Rows are points. Any point is a mix of the corners, with weights that add up to 1. It lies inside the corners' shape when no weight is negative. Say inside or outside, and name the corners with a negative weight.

Corners:
(1): [-19.2   7.5]
(2): [-12.2  -9.3]
(3): [ 19.3 -13.5]
Points:
[-18.2  -1.0] => outside (3)
[ 12.6 -14.8] => outside (1)
[-22.6   8.3] => outside (3)
[ 13.5 -15.7] => outside (1)
[11.6 -6.8] => outside (2)
[-12.2  -0.3] => inside

Corners:
(1): [ -4.7   3.0  -8.0 -17.6  16.8  17.4   5.0   0.4]
(2): [ 13.1  14.0  -7.1 -15.4   0.0  21.4   2.9 -10.9]
(3): [ -9.0   6.6  -6.0  50.2  20.5 -10.2   8.4 -17.5]
(4): [ 31.6 -23.2  10.4   3.8   0.3   1.7  16.7  -6.7]
(5): [-13.4  31.7  -2.7 -42.0   0.4   4.4   1.1  -1.1]
(6): [-31.4 -12.1 -12.4 -35.3 -12.7   5.3  -8.2   6.7]
(7): [11.5 -3.2 15.9 11.2  5.7 32.9  9.8 -9.6]
(8): [ -8.9  -2.9  -3.3 -27.9  10.1  -0.9 -10.8   0.2]
(9): [ 16.1   4.4   4.1  -1.1   5.7 -25.1   2.8  11.6]
Points:
[ -0.6   2.5   0.8 -31.3  -3.1   8.6  -2.7  -0.3] => outside (1, 3)
[ 6.2 -1.6 -1.9 -9.8  2.3 -6.4  1.5 -1.8] => outside (1, 7)
[ 11.9  -0.7   7.8  13.5   8.0  15.0   9.9 -15.9] => outside (1, 6, 9)
[ -1.5   8.5  -0.7 -29.4  -3.5  25.0   4.2  -4.1] => outside (3, 8, 9)
[  1.2   6.4   0.7 -20.8   3.3   8.9   2.0   0.0] => outside (3)
[ -7.2   5.6  -4.8  20.3  13.5  -2.4   5.4 -10.2] => inside
[ -7.0  13.0  -3.2 -25.5   4.9   5.5   0.4  -1.3] => inside
[10.3  8.1  5.1 10.1  9.9 12.2 10.6 -8.3] => outside (6, 8)
